Rows are points. The ring and each string are closed loops that go straight from each point to the next, and from the last back to the first. Before rounding, they use only three directions, however many columns there are. Count how often each string passes through the ring. Passing back the other way cancels.

Ring, 6 rows:
[[-1.6  3.3 -1.9]
 [-3.1  2.9  0.6]
 [-2.5 -0.1  2.5]
 [ 0.3 -2.9 -0.5]
 [ 4.5 -2.0 -1.9]
 [ 3.6  1.1 -2.4]]
String:
[[-5.0  4.8 -3.1]
 [-1.3  3.5  2.7]
 [-0.2  1.6  1.8]
 [-2.7  1.4 -0.8]
 [-4.8  2.1  1.3]
 [-3.5  0.7 -0.2]
 [-1.2  0.2 -0.5]
 [-0.5  0.1  3.3]
 [-2.5 -1.4  4.5]
 [-2.8 -2.7  1.2]
 [ 0.1 -2.7  3.3]
 [ 1.0 -1.1  1.2]
 [-0.2 -1.9 -2.3]
 [ 0.3 -4.0 -4.1]
 [ 3.2 -5.0 -3.0]
 [ 5.1 -2.7  1.1]
 [ 3.5 -0.8  1.1]
 [ 7.0 -2.8 -1.5]
 [ 5.5 -2.0 -3.6]
 [ 3.2 -0.9 -4.2]
 [ 2.1  0.1 -1.4]
 [ 1.7  0.4 -1.5]
 [ 1.5  1.0 -4.7]
 [ 2.3  2.6 -4.5]
 [ 1.8  3.4 -2.8]
 [ 1.2  2.1  0.0]
 [-0.1  0.9 -1.4]
 [-2.8  3.1 -3.7]]
Times through: 2
String (26 x 3):
[[-2.8 -0.9  4.2]
 [-0.2 -1.0  3.9]
 [ 1.0 -0.5  2.3]
 [-0.4 -1.4 -1.3]
 [ 1.1 -0.3  0.6]
 [ 1.3 -0.3  0.4]
 [ 1.0 -2.0 -2.5]
 [ 1.6 -1.9 -2.7]
 [ 1.8 -0.3  0.1]
 [ 1.5 -1.1 -3.3]
 [ 3.5 -1.6 -5.2]
 [ 7.1 -0.7 -3.4]
 [ 6.2  0.8 -0.2]
 [ 5.4  1.7 -3.2]
 [ 2.4  2.3 -5.6]
 [-0.3  1.0 -3.9]
 [-0.5  2.1 -3.8]
 [-2.7  3.5 -5.9]
 [-1.0  1.1 -2.3]
 [ 0.7  1.2  1.0]
 [-0.3  2.9  3.1]
 [-4.1  3.9  2.3]
 [-6.4  3.4  1.6]
 [-4.0  1.0 -1.1]
 [-3.8  0.4 -0.9]
 [-4.6 -0.1  2.2]]
Times through: 0

Ring (8 x 6):
[[ 2.3  0.7 -3.4 -2.0  1.7  2.4]
 [ 2.6  1.5 -2.8 -2.8 -1.3 -2.4]
 [ 1.1  1.6 -0.9 -2.0 -3.0 -4.4]
 [-2.6  2.4  0.8  0.0 -2.9 -3.3]
 [-5.0  1.5  2.3  2.0 -1.2  0.5]
 [-2.8 -1.8  3.3  2.3 -0.2  3.1]
 [-0.6 -3.1  2.6  1.6  0.5  4.0]
 [ 1.6 -1.5 -1.0 -0.5  1.8  4.1]]
String (28 x 6):
[[-1.1  0.1  1.5  0.2 -2.2 -1.4]
 [-2.3 -0.1  2.7  1.0 -2.7 -1.6]
 [-6.5  1.6  3.5  2.8 -1.8  0.1]
 [-1.4 -1.3  2.8  1.1 -1.8  0.0]
 [-2.2  0.5  0.8  0.8 -0.3  1.4]
 [-5.0  0.8  1.6  2.6  1.3  4.4]
 [-2.8 -3.6  4.8  3.3  0.2  4.8]
 [ 0.0 -5.4  5.2  2.4 -0.9  3.2]
 [ 0.5 -3.2  2.9  0.9 -1.1  1.4]
 [-1.7  0.6 -0.1  0.4  0.5  2.2]
 [-2.7 -0.7  1.2  1.8  1.5  4.8]
 [-1.4 -5.2  5.3  3.2  0.1  5.1]
 [-0.3 -4.9  5.2  2.3 -1.5  2.2]
 [-1.2 -1.3  2.1  1.0 -0.8  1.3]
 [-2.8  1.1  0.4  0.9  0.1  1.8]
 [-6.9  2.3  2.0  2.9  0.1  2.5]
 [-8.2  2.9  3.3  3.4 -1.4  0.6]
 [-2.4 -0.3  3.2  1.2 -3.0 -1.9]
 [-0.8 -0.4  1.9  0.2 -2.4 -1.7]
 [-3.3  3.1 -0.3  0.1 -1.4 -1.5]
 [-3.9  4.7 -0.9 -0.4 -2.2 -3.3]
 [-1.3  2.6  0.6 -1.1 -4.5 -6.1]
 [ 1.3 -1.0  2.0 -0.9 -4.2 -4.6]
 [-0.1  0.5  0.5 -0.7 -2.3 -2.2]
 [-2.0  3.4 -1.2 -0.9 -1.7 -2.5]
 [-2.6  4.3 -0.6 -1.1 -3.7 -5.6]
 [-4.1  5.0 -0.9 -0.4 -2.4 -3.7]
 [-3.4  3.3 -0.4  0.1 -1.3 -1.4]]
Times through: 4
String:
[[-4.1  3.2  0.0  0.6 -1.0 -0.5]
 [-1.9  1.5  0.3  0.0 -1.3 -0.8]
 [-2.4  2.4 -0.3 -0.1 -1.1 -0.9]
 [-0.4  0.2  0.8 -0.3 -1.9 -1.4]
 [-0.5  0.5  1.8 -0.5 -4.2 -4.8]
 [-2.2  2.8  1.2 -0.6 -4.9 -6.6]
 [-4.4  5.2 -1.0 -0.3 -2.2 -3.5]
 [-4.1  4.0  0.5  0.0 -3.3 -4.4]
 [-5.3  4.7  0.0  0.5 -2.0 -2.4]
 [-3.1  2.5 -0.1  0.3 -0.8 -0.2]
 [-1.7  0.0  1.9  0.6 -2.0 -0.9]
 [-3.6 -0.4  3.9  2.0 -2.6 -0.9]
 [-1.3 -1.8  3.4  1.3 -2.2 -0.3]
 [-4.1 -2.2  5.3  3.3 -1.5  2.0]
 [-4.7 -1.5  4.1  3.4  0.2  4.2]
 [-3.4 -0.7  2.0  2.3  1.0  4.3]
 [-0.8 -0.7  1.0  0.5 -0.3  1.5]
 [ 0.5 -3.1  2.6  0.9 -0.8  1.8]
 [ 1.5 -6.3  4.6  1.9 -0.3  4.2]
 [-0.1 -4.4  2.9  2.1  1.6  6.2]
 [ 1.6 -6.8  4.6  2.2  0.5  5.5]
 [ 1.4 -5.5  4.0  1.5 -0.5  3.3]
 [ 1.4 -5.7  4.6  1.6 -1.1  2.6]
 [-1.3 -4.7  4.6  2.9  0.4  5.1]
 [-3.7 -2.1  3.6  3.2  0.9  5.2]
 [-2.8  0.3  1.2  1.3  0.2  2.4]
 [-1.9 -0.3  1.7  1.0 -0.8  1.0]
 [-3.6 -0.9  3.9  2.3 -1.9  0.5]
 [-7.6  2.7  2.9  3.0 -1.4  0.4]
 [-7.7  4.8  0.9  2.1 -1.0 -0.3]]
Times through: 4
